Each row of a before or after table is a point. One or more steps were done to the points. Then noise was added and the rows were shuffled. The steps act on how far a point lies along the listed directions, d1 being the first. Name the steps. A step turns or swaps two directions, mirrors them in a line or flattens them onto one, adds a multiple of one to another, or multiplies one. Angles are multiples of 10 degrees, from the lower direction toward the higher: turns from -170 to 170, lines from 10 to 170 but not 90. Use the fewest steps. Two steps may share a direction if one is a turn and the other turns, adds or multiplies; they go together, in the order done. Otherwise the lowest direction goes first.

Directions:
(1): [-0.17 -0.09  0.66]
(2): [0.29 0.60 0.16]
(3): [-0.60  0.31 -0.12]
Before:
[[ 0.14  0.08  0.08]
 [-0.52 -0.63 -0.16]
 [ 0.07  0.42 -0.37]
 [ 0.37  0.40  0.69]
 [-0.06 -0.50  0.25]
 [ 0.67  0.66 -0.28]
 [ 0.31  0.37  0.26]
 [ 0.16  0.31  0.09]
 [-0.30 -0.93 -0.01]
 [ 0.20 -0.68 -0.09]
 [ 0.22  0.24  0.64]
 [ 0.46  0.74 -0.34]
 [ 0.39  0.67  0.37]
 [ 0.35  0.24 -0.23]]
After (14 x 3):
[[-0.06  0.36  0.15]
 [ 0.09  0.41 -0.37]
 [ 0.09  0.66 -0.43]
 [ 0.02 -0.92  0.08]
 [-0.03 -0.49  0.24]
 [ 0.05 -0.68 -0.11]
 [-0.10  0.65  0.24]
 [ 0.01  0.07  0.03]
 [ 0.08  0.23 -0.30]
 [ 0.09  0.72 -0.44]
 [-0.02  0.30  0.04]
 [-0.16  0.37  0.55]
 [-0.16  0.22  0.52]
 [ 0.02 -0.61 -0.02]]
Steps: flatten d2 and d3 onto the line at 30 degrees

Directions:
(1): [-0.10 -0.23 -0.17 -0.02 -0.18 -0.90]
(2): [ 0.14 -0.50  0.29 -0.69 -0.30  0.13]
(3): [ 0.24  0.36  0.77 -0.05  0.25 -0.32]
(4): [ 0.57 -0.19 -0.34 -0.19  0.65 -0.08]
Before (9 x 6):
[[ 0.13  0.01 -0.53  0.21  0.26 -0.27]
 [-0.42  0.74  0.30  0.40 -0.28  0.25]
 [ 0.25 -0.41 -0.38 -0.40  0.01  0.84]
 [ 0.09 -0.55  0.05 -0.46 -0.18 -0.24]
 [-0.37 -0.25  0.14 -0.62 -0.91 -0.21]
 [-0.05  0.71  0.79  0.16 -0.03 -0.10]
 [-0.42 -0.28  0.09 -0.06 -0.60  0.98]
 [ 0.05 -0.22 -0.66 -0.25  0.48  0.34]
 [-0.61 -0.08  0.15  0.26 -0.50  0.72]]
After (9 x 6):
[[-0.15 -0.46  0.17 -0.31 -0.48 -0.23]
 [ 0.13 -0.07 -0.42  0.09  0.23 -0.22]
 [ 0.02  0.62  0.02  0.31  0.26  0.19]
 [-0.39 -0.14  0.02 -0.49 -0.82 -0.28]
 [-0.17 -0.21 -0.50 -0.24  0.19  0.37]
 [ 0.23  0.64  0.59  0.10  0.28 -0.16]
 [-0.36 -0.11 -0.06  0.27 -0.16  0.67]
 [-0.03 -0.33 -0.22 -0.33 -0.32  0.88]
 [-0.35 -0.21 -0.02  0.05 -0.38  0.98]]
Steps: multiply d4 by 0.4; turn d2 and d4 by -30 degrees

Directions:
(1): [ 0.20  0.08  0.45 -0.38 -0.01  0.55 -0.30 -0.19 -0.77]
(2): [-0.48 -0.83 -0.02  0.04  0.08 -0.32 -0.34 -0.48 -0.22]
(3): [ 0.64  0.15 -0.46  0.08 -0.11  0.01 -0.42 -0.71  0.23]
(4): [ 0.04  0.25  0.53  0.14 -0.09 -0.41  0.66 -0.65 -0.11]
(5): [ 0.48 -0.06 -0.09  0.51 -0.09 -0.56 -0.12  0.40 -0.64]
Before, 14 rows:
[[ 0.12  0.01 -0.12  0.00 -0.19 -0.03 -0.04 -0.45  0.21]
 [ 0.11  0.47 -0.02 -0.20 -0.02 -0.08  0.34 -0.84  0.50]
 [-0.01 -0.21 -0.06 -0.19  0.06 -0.08 -0.41 -0.69 -0.08]
 [ 0.23  0.11  0.03 -0.17 -0.02  0.35 -0.16  0.81 -0.52]
 [ 0.01  0.24  0.04 -0.14  0.07 -0.23  0.33 -0.59  0.37]
 [ 0.23  0.27 -0.17  0.14 -0.17  0.32 -0.32  0.96 -0.65]
 [-0.32 -0.19 -0.14  0.00 -0.04  0.43 -0.11  0.74  0.03]
 [ 0.20  0.66 -0.11 -0.40  0.14  0.76 -0.48  0.66  0.13]
 [ 0.05  0.24  0.19 -0.09 -0.06  0.56  0.09  0.83 -0.33]
 [ 0.09  0.39 -0.19 -0.13 -0.02  0.63 -0.37  0.58  0.12]
 [ 0.26  0.05  0.19 -0.45  0.23  0.88 -0.38  0.56 -0.37]
 [-0.30 -0.22  0.26 -0.29  0.04  0.21  0.03 -0.42  0.00]
 [-0.26  0.11  0.14 -0.09  0.28 -0.03  0.32 -0.85  0.00]
 [ 0.30  0.32  0.27 -0.10 -0.17  0.44 -0.16  1.13 -0.84]]
After (14 x 9):
[[ 0.06  0.27 -0.52 -0.07 -0.03  0.73 -0.56  0.91  0.32]
 [ 0.04  0.52 -0.53 -0.37  0.19  0.77 -0.67  1.03  0.48]
 [ 0.21  0.25 -0.17  0.16 -0.11  0.24 -0.19  1.42 -0.27]
 [ 0.16  0.02 -0.07 -0.07 -0.17 -0.06 -0.03 -0.44  0.17]
 [ 0.10 -0.14 -0.39 -0.25  0.27  0.67 -0.38  0.98  0.28]
 [ 0.04  0.35  0.31 -0.18  0.05 -0.30  0.52 -0.86  0.25]
 [-0.20  0.21  0.25 -0.03  0.30 -0.20  0.57 -1.02  0.02]
 [-0.06 -0.14 -0.17 -0.14  0.03 -0.27 -0.38 -0.64  0.12]
 [ 0.14  0.58  0.21 -0.22 -0.15 -0.18  0.49 -1.04  0.38]
 [ 0.17  0.13 -0.56  0.27 -0.15  0.27 -0.44  1.32 -0.35]
 [-0.11  0.18 -0.07 -0.02  0.02  0.49  0.08  1.05 -0.04]
 [-0.30 -0.26 -0.31 -0.07 -0.05  0.61 -0.37  0.92  0.00]
 [ 0.14  0.04 -0.28 -0.01  0.00  0.18 -0.22  1.16 -0.18]
 [-0.37 -0.20  0.23 -0.20  0.05 -0.02  0.11 -0.42  0.14]]
Steps: multiply d1 by 0; multiply d4 by 1.6

Directions:
(1): [ 0.69  0.76 -0.33  0.36 -0.10 -0.03  0.05 -0.04 -0.09 -0.41 -0.08  0.63]
(2): [ 0.00  0.10  0.10 -0.07 -0.26  0.02 -0.11 -0.11 -0.98  0.77  0.30  0.34]
(3): [-0.57  0.83  0.01 -0.07 -0.37  0.32  0.24  0.57 -0.07 -0.12  0.22 -0.42]
(4): [-0.26  0.14 -1.09 -0.12  0.07  0.31 -0.08 -0.44  0.22  0.44 -0.16 -0.08]
(5): [-0.02 -0.23  0.19 -0.38 -0.33  1.02 -0.25 -0.21 -0.17 -0.45 -0.28  0.27]
Before (12 x 12):
[[-0.35  0.28 -0.16  0.00 -0.40  0.26 -0.09 -0.25 -1.65  1.26  0.45  0.43]
 [-0.08 -0.05 -0.51 -0.21  0.11 -0.02  0.03 -0.27  0.48  0.05 -0.22  0.01]
 [ 0.42 -0.20 -0.02  0.11  0.28  0.14 -0.18 -0.08  0.35 -0.37 -0.14  0.16]
 [ 0.68  0.01 -0.30  0.40  0.01 -0.15  0.30 -0.20  0.27 -0.56 -0.48  0.48]
 [-0.22  0.09 -1.59 -0.24  0.17  0.78 -0.22 -0.62  0.76  0.52 -0.34 -0.32]
 [-0.21 -0.09 -0.26  0.26 -0.03  0.14 -0.04 -0.15  0.10  0.35  0.09 -0.15]
 [ 0.42  0.40 -0.30  0.47  0.07 -1.02  0.00  0.14 -0.23  0.13  0.05  0.13]
 [-0.13 -0.13 -0.07  0.24 -0.09  0.05  0.18  0.22  0.26 -0.42  0.03 -0.13]
 [ 0.17 -0.36 -0.02 -0.23  0.02 -0.01 -0.01 -0.19 -0.52  0.61  0.02  0.08]
 [-0.05  0.27 -0.31  0.21  0.06  0.13 -0.17  0.00  0.28 -0.16 -0.08  0.20]
 [ 0.05  0.13 -0.59  0.18  0.02 -0.15 -0.20 -0.29 -0.56  0.74  0.30  0.49]
 [-0.03  0.29 -1.58  0.19  0.37 -0.39 -0.25 -0.65  0.39  0.51 -0.20  0.22]]
After:
[[-0.07  0.41 -0.22  0.33  0.08 -0.10 -0.11  0.14  0.21 -0.04  0.03  0.17]
 [ 0.58 -0.19 -0.34  0.73  0.80 -1.80 -0.03 -0.23  0.36  0.39  0.11  0.33]
 [ 0.37 -0.82  0.06 -0.19  0.36 -0.24 -0.06 -0.38 -0.09  0.42 -0.18  0.00]
 [ 0.74 -0.50 -0.22  0.17  0.41 -0.03 -0.31 -0.45  0.20 -0.01 -0.20  0.46]
 [ 0.22 -0.08 -0.26  0.06  0.26 -0.64  0.08 -0.21  0.22  0.28 -0.04  0.14]
 [-0.16 -0.06  0.01  0.34  0.03 -0.12  0.02  0.03  0.08  0.33  0.19 -0.20]
 [-0.84  0.10 -0.01  0.02 -0.04 -0.01  0.19  0.27 -0.23  0.42  0.22 -0.55]
 [ 0.62 -0.05  0.56  0.30  0.04 -0.71 -0.10  0.26 -0.12 -0.56 -0.14  0.24]
 [ 0.20 -0.43 -0.01  0.28  0.39 -0.68 -0.10 -0.09  0.06  0.23  0.19  0.18]
 [ 0.14  0.43 -0.94  0.47  0.53 -1.04  0.16  0.00  0.52  1.03  0.33 -0.49]
 [-0.23  0.14 -0.14  0.13 -0.30  0.23  0.22  0.23 -0.09 -0.28  0.14 -0.05]
 [ 1.05 -0.47 -0.37  0.47  0.24 -0.37  0.17 -0.57  0.23 -0.38 -0.55  0.80]]
Steps: flatten d1 and d2 onto the line at 160 degrees; multiply d3 by 2.5; turn d4 and d5 by -70 degrees

Directions:
(1): [ 0.57  0.64 -0.17  0.86  0.33 -0.05 -0.29  0.36 -0.15  0.50  0.00 -0.56
  0.06 -0.05  0.44  0.36  0.32 -0.19  0.40  0.30]
(2): [ 0.47 -0.27  0.64 -0.33 -0.46  0.26 -0.55 -0.36  0.73  0.45 -0.32 -0.60
  0.20  0.07  0.03  0.42 -0.11  0.27 -0.32  0.07]
(3): [ 0.20 -0.72 -0.30  0.12  0.02 -0.47  0.43  0.12 -0.04  0.03  0.13 -0.34
 -0.67 -0.56 -0.62  0.70  0.23 -0.01 -0.31  0.36]
(4): [-0.64  0.04 -0.54  0.68 -0.37  0.50 -0.39 -0.62 -0.13 -0.12  0.12  0.31
  0.25 -0.18  0.16  0.59  0.27  0.29 -0.52  0.02]
(5): [-0.73  0.65  0.27 -0.16  0.36 -0.71 -0.30  0.11  0.76  0.03 -0.13  0.17
  0.20 -0.27 -0.49  0.25  0.52 -0.16  0.01 -0.03]
(6): [ 0.54 -0.06 -0.56  0.13  0.13  0.41 -0.34  0.15  0.83 -0.25  0.27  0.34
  0.08 -0.66 -0.27 -0.68 -0.01  0.30  0.15  0.41]
Before (9 x 20):
[[-0.06  0.55  0.16  0.48 -0.17  0.73 -0.79 -0.03  0.21 -0.12  0.25  0.16
   0.61  0.17  0.49  0.07  0.30  0.14  0.31 -0.07]
 [ 0.41  0.20  0.64 -0.34  0.27 -0.45 -0.54  0.28  1.48  0.28 -0.16 -0.45
   0.37 -0.21 -0.35  0.35  0.41 -0.06 -0.04  0.34]
 [-0.55  0.51  0.23  0.13 -0.04 -0.10 -0.04 -0.28 -0.51  0.24 -0.15 -0.09
   0.14  0.48  0.52  0.63  0.35 -0.19 -0.30 -0.37]
 [-0.40 -0.48 -0.72  0.14 -0.30  0.05  0.14  0.01  0.31 -0.28  0.10  0.33
  -0.25 -0.69 -0.38  0.41 -0.01  0.23 -0.53  0.13]
 [-0.47  0.28  0.47  0.13 -0.35  0.17 -0.19 -0.46 -0.69  0.02 -0.20  0.05
   0.39  0.81  0.71  0.28 -0.10 -0.13  0.02 -0.28]
 [ 0.57 -0.35  0.75 -1.15 -0.15  0.05  0.00 -0.29  0.58  0.16 -0.13 -0.15
  -0.28  0.11 -0.32 -0.52 -0.34 -0.10 -0.16  0.04]
 [-0.14  0.07  0.10  0.10  0.26 -0.18  0.41  0.08 -0.58 -0.04 -0.14 -0.07
   0.02  0.36  0.19  0.19 -0.03 -0.24  0.11 -0.06]
 [ 0.45 -0.18  0.06 -0.20 -0.08  0.14 -0.25  0.04  0.76 -0.05  0.09 -0.04
  -0.12 -0.29  0.03 -0.33 -0.19  0.23  0.08 -0.16]
 [-0.19  0.24  0.89 -0.96  0.20 -0.79 -0.11  0.13  0.89  0.05 -0.53  0.02
   0.18  0.01 -0.24 -0.54 -0.27 -0.04  0.13  0.00]]
After (9 x 20):
[[ 0.12  0.30  0.03 -0.17  0.85 -0.72  0.38  0.81  0.50 -0.27  0.21  0.20
   0.03 -0.20 -0.39 -0.43  0.31 -0.38  0.49  0.16]
 [-0.10 -0.06 -0.21 -0.56  0.35 -0.16  0.71  0.04 -0.47 -0.39  0.34  0.60
  -0.54  0.07 -0.22 -0.99 -0.16 -0.44  0.19 -0.05]
 [-0.47  0.25  0.06  0.28  0.15 -0.16  0.03 -0.18 -0.20  0.02 -0.21 -0.07
   0.24  0.23  0.16  0.58  0.19 -0.09 -0.09 -0.01]
 [-0.10  0.86  0.81  0.16  0.09 -0.31 -0.46 -0.09 -0.22  0.45 -0.34 -0.42
   0.49  0.80  0.68  0.44  0.18 -0.33  0.45 -0.13]
 [-0.31  0.88  0.76 -0.12  0.20 -0.58 -0.31 -0.07  0.15  0.53 -0.34 -0.44
   0.25  0.39  0.32  0.74  0.48 -0.31 -0.14 -0.30]
 [-0.84  0.70 -0.10 -0.06  0.60 -0.82  0.21  0.36  0.01 -0.36 -0.09  0.67
   0.11 -0.16 -0.10 -0.59  0.04 -0.24  0.32  0.04]
 [-0.01 -1.17 -0.05 -0.75 -0.64  0.18  0.21 -0.13  0.72 -0.21 -0.15  0.08
  -0.32 -0.46 -0.56  0.12 -0.46  0.44 -0.66  0.01]
 [ 0.53 -0.26 -0.34 -0.01  0.12  0.23  0.16  0.24  0.11 -0.29  0.29  0.18
  -0.37 -0.20  0.18 -0.63 -0.32  0.14  0.31 -0.18]
 [ 0.90  0.75  0.53  0.52  0.11  0.57 -0.82  0.55  0.31  0.39  0.15 -0.51
   0.49  0.28  0.66 -0.06  0.21 -0.06  0.85  0.18]]
Steps: add -1 times d3 to d1; turn d2 and d4 by -100 degrees; add -0.7 times d6 to d5
